Each row is a point. The window is the flat piece filled in between its corners: a triangle in 3 columns, a solid with four corners in 4, and so on. A path goes straight from each point to the next, and from the last back to the first. After which points does the path pass through the window?
In the rows, 128 means zero.

Window (4 x 4)
[[122 156 190  94]
 [135  56  60 155]
 [155 146 158 134]
 [163 125 150  94]]
Path:
(1): [170  66 140 158]
(2): [116 114 167 117]
(3): [131 171 124 124]
(4): [145 217 187  76]
(5): [161 155 209 110]
(6): [137  74 110 144]
(7): [131 103  71 132]
(8): [132 147 111 110]
(9): [113  71 172 145]
(10): [139  95 159 128]
(11): [121 110  66 127]
(12): [138  94  55 132]
Through the window after points: 6, 10

Window (6 x 6)
[[120  63 222 111 143  91]
 [102 142 125 140 171  64]
 [194 144  97 166 124 176]
 [118  69 105 166 118 108]
 [130 109  72 109 157  75]
 [164 133 166 150  49 187]]
Path:
(1): [166 135  90 169 100  82]
(2): [170  97 148 160 108  49]
(3): [ 85  67  82 148 138 153]
(4): [106  76 168 126 157 110]
(5): [165 149 172 118 120  36]
(6): [174 120 124 144 126  77]
(7): [111 160 112 122 161 137]
(8): [ 87  76 171 100 175 138]
(9): [140 102 172 146 126  62]
(10): [131 119 125 149 146  58]
(11): [ 74 140 123 132 171 139]
(12): [143  89 143 141 116 164]
(13): [201 122 159 141  80  98]
(14): [161  93 148 135  97  78]
(15): [131  96 129 105 143 190]
(16): [125 108  91 138 152 185]
Through the window after points: 2, 4, 8, 10

Window (8 x 8)
[[ 91 131 206 114 117 117 168  58]
 [237  95 140 171 178  72  98 132]
 [124  87 188 173 180 145 123 122]
 [ 87 163  48 136  83  80 124  84]
 [104 187 183 116 142 168 172  88]
 [ 98 149 139 110  54 134 134 119]
 [207  75 119 204 189  65 196 171]
 [ 93 130  59  63  93 116 149  93]]
Path:
(1): [ 80 155 167 139 146  80 136 130]
(2): [129 115 123 149 130 136 167 107]
(3): [129 130 149 139  66 148 144  92]
(4): [ 74 166 128  87 112  97 131 156]
(5): [144 132 111 129 167  28 133 177]
(6): [184 107  99 183 127 155 127  88]
(7): [116 149 124 131  61 151 176  76]
(8): [ 95 135 151 102  95  92  85 169]
(9): [ 67 137 173 144 156  55 139 140]
(10): [191 102 146 136 112 167 158  50]
(11): [114 140 123 143  87 133 138  85]
(12): [ 84 169 134  78  94  93 141 149]
(13): [123 139 171 131 153  92 131 138]
(14): [157 100 138 142 101 144 162 107]
(15): [133 116 130 163 115 141 149 109]
(16): [124 120 158 131 159  86 118 131]
Through the window after points: 3, 7, 9, 11, 15

Window (9 x 9)
[[146 172  79 209 119  83 158 178 214]
 [106 175  83 163 178 136 134 170 180]
 [127  64  68 133 157 124 145 191  81]
 [131 109 171 149 123 126 165 202 117]
 [ 93 138  71 182 132 145 188 152 145]
 [162 144 120 101 105 165 148  92 209]
 [161 199 122  34  59 137 167 114 182]
 [115  98 127 166 169  95 145 139  63]
 [171 186 157 100  44 192  86  90 130]]
Path:
(1): [173 171 114 132 142 156 161 147 156]
(2): [153 137 109 161 168 140 158 141 107]
(3): [ 99 122 118 154 147 100 133 150 115]
(4): [118 142 115 116 117 121 123 154 174]
(5): [189 176 117 169 128 144 170 151 143]
(6): [172 196 109  64  98 151 192 128 162]
(7): [130 161 131  77  60 118 123 120 177]
(8): [ 60 110 136 164 112 147  91 158 177]
(9): [161 153  93 159 166 124 171 166 132]
(10): [178 180 112 155 141 146 197 199  96]
(11): [ 74  73 100 148 143  82 122 128 194]
(12): [ 98 143 116 102  83 121 149 121 171]
(13): [197 194 105 110 118 137 177 156 148]
(14): [164 143 113 154 121 136 150 162 139]
(15): [104 146 130 142  97 121 127 157 162]
(16): [ 75 137 110 132  85 105 146 161 162]
Through the window after points: 2, 6, 12, 14, 16

Window (11 x 11)
[[171 118 120 138 165  84 160 142  82 147 101]
 [ 81  64  60 205 148 119 149 133 114 113 176]
 [145  46 174 146  95 191 138 116  88 175 141]
 [ 78 127 110 158 169  79 120  82  90 176 172]
 [128 153 156 119 135 105 173 121 164 133 154]
 [146 192 118 202 106 128 110  72 162 144 163]
 [133  69 100 132  67 162 121  79 117 129 124]
 [104 128 249 138 106  71  97  88  95 136 148]
 [158 115  71 162 211 177 170 121 188 101  97]
 [180 116  80  62 215 135 144 191 115  59 147]
 [177 165 203 108 147 131 180  69 137  69 168]]
Path:
(1): [135  85 124 138 152 111 130 110 124 132 148]
(2): [168  89 164 161 123 120 143 113 173 134 211]
(3): [ 91 200 111 117 127 126 140  87  93 122  64]
(4): [113 118 155 142 114 166 145 103 114 135 136]
(5): [175  33 126 133 121 122 116 112 131 139 185]
(6): [166  94  95 168 169  50 212 105 204 119 225]
(7): [111 155 132 118 151 181 103 124  77  92  84]
(8): [111 191 134 172 125 164 133  99  78 110 122]
(9): [155  89 138 145 157  82 145 116 164 143 177]
(10): [128  68 111 169 158 112 135 120 127 125 186]
(11): [ 93 118  86 158 154 117 144 120 101 128 146]
(12): [108 119 181 139 106 134 136  98  92 143 136]
(13): [166  78 169 143 136  96 110 115 125 137 150]
(14): [178  89 121 142 144  89 145 118 143 138 134]
(15): [118 119  76 124 151 213 154 121  95 108 140]
(16): [136 205 186 156 105 187 131  96  76 112 121]
Through the window after points: 2, 10, 12

Window (12 x 12)
[[124 109 130 139 118 112 167 117 144 138 118 120]
 [199 163 180 138  46 166 123 201 199 161  89 132]
 [135 148 161 116 163 161 152  83  59 107 101 103]
 [122 139  96  97 175 171 122 125 102 128 146  73]
 [143 139 149 107 131 115 110  61  84 190 152 130]
 [207  65 154 132  17 146 119 208 147 202  68 134]
 [156  95 168 150 109 180 105 191 184 187  63 158]
 [148 103 144 101 188 112 121  60 116 158 106  35]
 [129 140 144  35 165 113 134  86  99 122 114 127]
 [204 123 152 102 188 140 167 111 103 120 161 156]
 [113  86 181 131 133 147  74 151 140 100 130  65]
 [142 190 177 107 159 107 156 193  86 157 122 130]]
Path:
(1): [124  74 184  89 108 149 177 117 155 148 148  87]
(2): [164 175 130 116 146 113 112 124  95 137 112 121]
(3): [180 138 149 125 143 124 129 123 117 120  99 140]
(4): [ 96 100 182  76 104 140 144 131 132 199 130  99]
(5): [111 121 163  93 130 166 165 114 116 144 148 103]
(6): [164 143 140 136 188  94  74 125 126 109  69 113]
(7): [200 128 116 139 144 102  91 154 126 139  99 172]
(8): [130 116 217 105  63 186 163 147 161 185 102  72]
Through the window after points: none

Window (14 x 14)
[[ 91 192 128 145 145 118 120  90 122 157 125 142 137 149]
 [ 97  94 131 151 141 116 149 124  82 136 155 130  95 203]
 [192 143 157 160 105 109  62 249 162 101 111 150 185  82]
 [134  95 124 163 121 136 127 140 121 184  83 118 108 161]
 [155 143 152 176 119  66 138 100 166 109 117 138 107 121]
 [ 94  97 132 139 106 220 150 110 108 143 157 101 116 144]
 [210 139 149 139 159 127  91 212 150  85  74 200 146  70]
 [176 160 183 136 136 118  79  91 182 131 128 177 182 155]
 [171 142 110 139 108 101  98 102 103 158 148 182 132 112]
 [203 121 178 139 194  48 114 171 167 127 115 108 161  76]
 [ 72 102 125 118 118 125 114 110 145 168 146 165  90 142]
 [104 117 106 193 158 129  87  75 139 144 149 147 126 151]
 [123  68 100 114 106 128 113 181 106  94  76 121 165 117]
 [141 101  79 140 121 162 163 185 156 137 130 146 157 145]]
Path:
(1): [127  87 194 191 111 114 141 135  81 133 103 167 156 110]
(2): [145 133 115 132 138 127 104 137 158 120 136 142 143 139]
(3): [152 141 108 130 118 138 113 126 161 133 141 100  91 174]
(4): [ 87  92 137 157 132 119 138 120  98 156 136 154 153 138]
(5): [153 116 164 151 138 120 111 161 153 125 113 181 168 105]
(6): [177 146 104 142 132 113  89 163 141 127 112  97 115 105]
(7): [149 140 131 135 130 115  76 129 141 126 128 129 123 135]
(8): [143 109 186 168 136 119 135 140 133 141 108 182 158 128]
Through the window after points: none

Window (14 x 14)
[[190 132 113 156 107  86 191 119  97  85 185 168 158 111]
 [189 143 106 106 155 120  90 105 208 178 160 126  93  77]
 [153  76  70 129 179 131 104  89 138 200 156 188 120 114]
 [200 119 167  98 180  87 103 112  59 165 186 105 127 161]
 [ 56 189 168 136 117 154 153 217  33 104 141 134 123  85]
 [153  94 129 155 161 121  68 102 116 103 134  95 134 116]
 [158  98 131 162  77  59 151 209  99 135 184 128 191 141]
 [ 91 183 145  85 155 189 145 190 132 103  58 149 128 151]
 [100 124 175  76 103 143 107 193  91  71 136 176  87 127]
 [207  84 107 182  77  75 145  34 205 223  94 148  74 110]
 [ 91 177 117 112  59  49 131 152  43  92 185 144 200 147]
 [111 195 198 146 141 129  86 194  84  98 128 200 154 129]
 [163  67 151 113 132 101 155  49 213 198 103 158 145  54]
 [ 91 142 154 125 207  68 121 163 111 101 159 138  97 147]]
Path:
(1): [ 92 139 195 131 132 170 122 115 202 150 147 129 136 186]
(2): [100 139 171 122 128 113 119 133 102 114 207 139 146 158]
(3): [162 138 115 121 164  61 127 148  85 128 120 135 122 117]
(4): [159 119 140 122 153  97 124 133 104 141 124 157 128  87]
(5): [136 115 148 113 122 120 116 132 131 140 169 130 129 149]
(6): [129 127 124 138 119 130 149 113 127 141 171 121 139 141]
(7): [158 119 132 123 120  39 130 204  56 118 123 185 137  63]
(8): [154 124 114 116 152 101 120 125 120 147 127 152 100  94]
(9): [122 128 153 134 144 134 111  95 156 138 143 153 100 140]
(10): [134 116 154 129  95 128 151 105 142 172 179 145 152 174]
(11): [178 114  93 125 139  65 123 129 124 127 127 125 113  67]
(12): [165 114 134 110 142  92 125 127  99 140 134 146 121 102]
Through the window after points: 2, 4, 12

Window (14 x 14)
[[ 81 154 218 167  96 177 130 153 107 165 104 152 179 137]
 [180  77 110  55  88 150 176  95 123 147 138 143  89 100]
 [ 99 133 148 216 107 148 161 155 122 158 170  93 180 158]
 [128 126 243 233 123 152  98 182  84 127 126  61 161 129]
 [159 135 120  84 112  86 237 110 113 102 116 147 144  62]
 [114 150 222 208 150 120 101 111 146 179  96  83 153 183]
 [141 146 186 185 149 106  96 162  97 128 170 163 135 168]
 [157 121  57 103 140 144 172  81  64 140 100 154 128  64]
 [174 133  69 102  70 121 170 154 108 107  70 141 138 125]
 [130 104 119  19 180 162 103 107 140 108 133 103 171 138]
 [ 84  59 117  79 185 143 133 110 134  66 110 138  81 154]
 [141 107 186 223 132 147 110 160 170 148 116 144 187 107]
 [161  86 132  77 178 189 139  44 126  32 130 147 126 187]
 [156 170  99  93 144 175 170 121 148  99 126 133  82  93]]
Path:
(1): [116 148 155 123  96 107 113  74 130  79 135 101 150 110]
(2): [158 112 128 135 148 166 171 153 108 133 112 137 136 130]
(3): [156 132 136 138 164 141 170 158 117 143 117 126 134 129]
(4): [124 119 160 129  75 123 115 104  98  81 153 148 146 105]
(5): [104 163 122 131  81 132 110  93  81  95 150 164 110  72]
(6): [186  66 121  89 166 154 204 159 137 139  88 117 157 156]
(7): [170 115 128  94 154 150 192 124 122 136 107 142 148 139]
(8): [ 78 133 119 129  91 128  86  86 125  97 144 129 104  91]
Through the window after points: 1

Window (14 x 14)
[[159 142  93 132 129 126 128 141 118 143 102 160  99 149]
 [119 198 150  85 153 165 171  88 131 105 112 152 231 141]
 [110 149 124 100 101 100 159 153 130 114 108  57 124 113]
 [156 109 128 100 167  91 155  96  85 155 101 134 211 108]
 [ 89 131 141  38 179 147 137 160 103 132  93 117 228  99]
 [112  96 121  71  88 222 131 101  94 196  74 111  80 144]
 [179 225  72 174  89  70  84 125 107 106 148 158 101  64]
 [118 121 139  62  86 109 110  89 146 114 155 168 122 164]
 [101 151 186 137 112  70  99 174  80 136 119 139 190 101]
 [ 65 116 213  71 151 136  53 100  73  66  70 151 121 118]
 [159 110 129  89 155 155 115  91  93 160 171 151  58 146]
 [100 104  95 149 118 119  87 160  94 171 138  80 186 161]
 [102 115 133 116  98 155 124 104 189 129 135 127  99 122]
 [160  64 150 119  57 163 128 140 154  99 139  99 188 162]]
Path:
(1): [151 139 153 114 119 146  94 142 126 128 104 145 131 140]
(2): [149 163 150  87  85 137  36 111 182 139 127 129 132 152]
(3): [112  92 118 140 131 123 180 117  57 118 123 141 115 117]
(4): [ 75 124 103 117 122 145 151 128  91 125 144 123 129  98]
(5): [185 123 167 103  87  92  56 127 147 125  98 128 125 160]
(6): [132 161 180  82 107 100  41 101  86 163 100  85 130 139]
(7): [112 109 109 112 140 143 214 129 147  66 138 207 162 100]
(8): [ 30  79  82  83  87  88 169  64  72 110 147  88 144 104]
Through the window after points: 8

Window (14 x 14)
[[213  73 110 173  87  67 197 139 146  86  94 135 110 163]
 [105 115 117 112 140 110 138 159 200 138 133 177 158 129]
 [142  79 120 123 107 156 172 174 162 119 134 114 124 119]
 [152  98 193 161  66 112 153 141 136 144  98 200  98  97]
 [147 183 105  94  90 162 138 108  83 160 157 103  73 146]
 [102  97 137 173  43  83 147 151  71 151 138 151 129 175]
 [ 98  83 132 125  83 117 101 119 165 129 249 165 170 102]
 [104 190 148 220 166 119 105 125 128  84 101 148  94 103]
 [140 151  78 106  60 180 101 129 121 182 153  96 160 108]
 [114 132 121 132  80 126 168  85 156  70 154 104 137 152]
 [109 131 136 121 139 120  45 111 141  79 132 185 141 149]
 [139 147 109 131 111  99 162 162 104  78 140 160 135 101]
 [ 83  92 165 121 152 143 170  56 153 128 171 117 150  84]
 [105 108 116 132 145 195 168  59 153 129 129 168 117 146]]
Path:
(1): [149 145 167 161  99 128 153 138 144 125 146 119 161 151]
(2): [118  92  76 113  98 138 139 101 113 117 144 148  95  98]
(3): [117 100 104 146  93 132 145 110 131 113 130 119 106 139]
(4): [144 165 196 136 103 130 128 125 118 129 159 202 150 111]
(5): [153 152 144 129 105 157 148 130 123 105 138 155 136 157]
(6): [101  47  83 158 137 113 167  65 176 131 117 151 101 113]
(7): [128  80  66 140  96 108 133 127 153 119 116 124 103  82]
(8): [147 146 138 126  98 140 124 124 120 125 145 143 140 159]
(9): [126 119 147 160 113 128 149 111 116 107 141 146 167 176]
(10): [ 93  99 106 121  79 134 143 119 131 164 140 154  71  97]
(11): [ 88 110  76 114 125 162 112 135 144 127 121 153  77  63]
(12): [153 146 169 168 108 105 178 105 121  94 160 153 172 178]
Through the window after points: 5, 7, 9, 11
